Rows are points. The last column is the point's height on a tilted bowl or saddle (a function of degree 2), plus a little noise. Count its main directions that bend up, bend down and stay straight.

Points:
|  20 |  -7 |   4 |
| -18 | -20 |  -7 |
| -19 | -49 |   3 |
| -53 |  28 |   9 |
| -21 |   2 | -10 |
|   3 |   5 |  -6 |
|  28 |  32 |  12 |
|  36 | -47 |  35 |
|   6 |   9 |  -5 |
| -22 | -47 |   2 |
|  60 | -40 |  60 |
Directions: 2 up, 0 down, 0 straight

Points:
| -17 |  -5 |   4 |  -1 |
|  -4 | -12 | -19 |  25 |
|   5 |   7 | -28 |  44 |
| -18 |  -6 | -21 |  29 |
|  45 | -25 |  -3 |  60 |
|  11 |  -2 | -19 |  30 |
| -16 |  25 |  -3 |  21 |
|  35 |   9 |  22 |  45 |
|   7 | -10 | -12 |  19 |
|  18 |  -3 |  -4 |  21 |
|  23 |  11 |  30 |  27 |
| -60 |  -3 |  15 |  25 |
|  14 |   8 |  -6 |  24 |
| -15 |  -6 |  -1 |   3 |
|  28 | -12 | -13 |  40 |
|   8 |  -3 |  -7 |  17 |
|  23 |   4 | -21 |  45 |
Directions: 3 up, 0 down, 0 straight

Points:
|  19 |   8 |   6 |  -1 |
|   0 | -42 |  -6 | -22 |
|  17 | -20 |  51 | -33 |
|  13 |  12 |   6 |  -3 |
|   6 |  26 |  24 | -11 |
| -13 |  11 |  46 | -58 |
|  -7 | -60 |   9 | -49 |
|  22 | -27 |  17 |  -8 |
|  -5 |  -6 |  -6 | -17 |
| -20 | -19 |  21 | -60 |
|   3 |  20 |  41 | -26 |
|  -4 |   1 |   0 | -17 |
|   6 | -16 | -12 | -10 |
|  -3 | -31 |  -1 | -25 |
|  17 | -32 |  12 | -12 |
|  20 | -35 |   3 |  -7 |
|  30 |  26 |  -3 |   0 |
|  12 |  -4 |  29 | -17 |
Directions: 0 up, 1 down, 2 straight

Points, 26 rows:
| -17 |  31 | -20 |   2 |  12 |
| -28 |  -6 |  27 |  -1 |  21 |
|  23 |  27 | -29 | -22 |  -9 |
|  26 | -19 |  58 |  28 |  60 |
|  19 |  20 |   8 | -58 |  12 |
|  13 |  26 | -10 |  -2 | -11 |
| -42 |  11 |  25 | -40 |  21 |
| -41 | -25 | -24 |  23 |  50 |
|  28 | -42 |  22 |  -4 |  42 |
|  32 | -25 | -10 |  -3 |  14 |
|  30 |  26 |  -3 | -23 | -14 |
|  -4 | -34 |  -1 |  50 |  50 |
|  11 |  -5 |  35 |  15 |  21 |
| -11 | -46 |  46 |   0 |  55 |
| -11 |   5 | -27 |  30 |  25 |
|  -8 | -49 |  -4 |  29 |  50 |
|  15 |  16 |   0 |  60 |  31 |
|  11 | -16 |  37 |  10 |  27 |
|  17 | -20 |  -9 | -32 |  21 |
| -12 |  15 |  35 |  23 |  25 |
|  -1 |  49 |   7 | -14 |  -3 |
|  -7 | -27 |   6 |  -1 |  22 |
| -15 | -12 |   9 |  -4 |  13 |
|   9 | -23 | -48 |  28 |  30 |
|  25 | -36 |  37 |  -3 |  46 |
| -16 |  58 |  -8 | -19 |  12 |
Directions: 3 up, 0 down, 1 straight

Points, 43 rows:
|   3 |  -8 |  -8 | -14 | -31 |   5 |  -4 |
|  -2 |   0 | -10 |   8 | -19 | -13 |  -4 |
| -22 | -22 | -17 |  -7 |  -3 |  13 | -11 |
|  -2 |  13 | -21 |  18 |  -3 |   2 | -18 |
| -20 |   2 |  15 | -10 |  15 |  31 | -30 |
|  -1 |   6 |  14 |  14 | -22 |   1 | -11 |
| -14 | -31 |  27 |   4 |  14 | -13 |  -4 |
|   6 |  14 |   2 | -20 | -20 |  21 | -19 |
|   0 |   9 |  13 |  37 |  -1 | -11 | -25 |
|   0 | -45 |  10 | -15 |  10 |   8 |   1 |
| -10 | -11 |   4 | -12 | -23 |  17 |  -2 |
|   3 |  39 |   9 |  21 | -19 | -19 | -19 |
|  11 |  15 |  -2 |  -9 |  14 | -27 |  -8 |
|  -9 |   5 |  15 | -14 |   0 |  12 |  -3 |
| -15 | -19 | -16 |  31 |   9 | -10 | -32 |
| -34 |  13 |  11 | -10 |   9 |  19 | -20 |
|  -7 |  21 | -23 |  21 |  -4 | -18 | -17 |
| -35 |  -7 |   3 |   0 |  -9 | -23 |  -4 |
| -34 | -15 |   9 |  20 |  13 | -15 | -18 |
|  11 |  -4 |   8 |   5 |  49 | -16 | -41 |
|  27 |  13 |   2 |  19 |  -4 | -60 | -60 |
|   7 | -53 | -17 | -33 |   9 |   8 | -15 |
| -17 |   1 |  12 |  -2 | -13 | -33 |   0 |
|  15 |  -5 |  -4 | -41 |   3 | -19 | -17 |
|  -5 |   8 | -16 |   4 |   5 |  -5 |  -4 |
|  -8 |  22 |  -3 |  23 |  -1 | -30 | -10 |
| -21 |   3 |  18 |   5 |   2 | -21 |   3 |
| -20 | -29 |  -4 |  25 |  18 | -28 | -31 |
| -20 |   6 |  -5 | -27 |  13 |  27 | -30 |
|  41 |   3 |   9 | -24 |  10 |   0 | -43 |
| -14 | -14 | -30 |  -7 |  16 |  -5 | -21 |
|  14 |  26 | -16 | -35 |  -7 |  28 | -50 |
|  27 |   5 | -27 |  16 |  -7 |  -6 | -37 |
|  -7 |  -5 | -11 |  11 |  -7 |  15 | -14 |
|  -1 |  27 |  19 | -19 |  28 |  17 | -31 |
|  -1 |   2 | -24 |  15 | -21 | -14 | -19 |
|   0 |  22 | -14 |  12 |   7 |   7 | -14 |
|  14 |  -8 |  23 |  13 | -25 | -10 | -17 |
| -27 |  -6 |   4 |  38 | -23 |  22 | -56 |
| -52 | -17 |   9 | -17 |   9 |  -6 | -20 |
| -11 | -18 |  18 | -16 |   2 | -10 |   9 |
|  29 |  18 |  19 | -23 |  14 |  17 | -47 |
|   7 |  12 |  22 |  18 | -10 |  25 | -37 |
Directions: 0 up, 5 down, 1 straight
